Every row gives one point. Examples show where two turns around zero, p and q, send a point. Write where each new point lands after one turn and then the other. Backwards means that the second turn is done in reverse. Each puzzle has new turns, and all numbers are rounded.
In the rows, zero is written as 128.

Turn p:
[116 144] => [142 143]
[138  93] => [ 95 112]
[109 106] => [103 143]
[113 111] => [109 140]
[164 186] => [191 103]
Turn q:
[131 155] => [110 148]
[ 84 152] => [ 81 111]
[163 116] => [160 146]
[135  89] => [162 107]
Where do these land?
q, then p: [161 145] => [165 125]
p, then q backwards: [131 110] => [112 137]
p, then q: [ 92 114] => [ 90 135]
q, then p backwards: [ 90 163] => [124  76]
p, then q backwards: [166 108] => [ 89 110]

Turn p:
[ 92 126 142] => [102 156 121]
[171 165 133] => [177 112 104]
[91 95 96] => [ 74 117 148]
[158 127 141] => [159 128 138]
Turn q:
[138 131 179] => [150 154 167]
[120 159 155] => [131 169 134]
[150 113  94] => [139  93 105]
[104 110  83] => [ 92  96 104]
Where do these land?
p, then q: [119 152 149] => [132 131  95]
p, then q backwards: [136  89 150] => [124 123 173]
q, then p: [ 79 128 104] => [ 76 137 113]
p, then q: [179 143 109] => [161  85 143]

Turn p:
[151 162 108 128] => [160 137 142  99]
[ 99  74  91 135] => [134 117  66 163]
[165 173 156 119] => [134 141 186 102]
[159 151 146  98] => [141 120 178 124]
[ 90 106 166 129] => [ 75 114 121 145]
[110 141 128 125] => [119 116 124 112]
[122  89 101 162] => [134 152  80 151]
Turn q:
[104 196 124  99] => [ 79 183 149 142]
[123  97  79 143] => [147 121  74 145]
[119 106 150 132] => [123  97 133 119]
[169 130 131  88] => [144 157 135  82]
[140 123 107 145] => [151 131 115 142]
[114 116 176 161] => [124  79 162 139]
Where do these land?
q, then p backwards: [119 140 130  83] => [114 150 148 163]
p, then q: [145  89 167 163] => [106 130 154 186]
q, then p backwards: [135 105  99 145] => [123 109  92 126]
q, then p: [126 101  89 111] => [172 116 108 118]
p, then q: [ 91 158 133 164] => [ 84 155 100 116]
p, then q: [152 175 150 102] => [113 110 164  82]
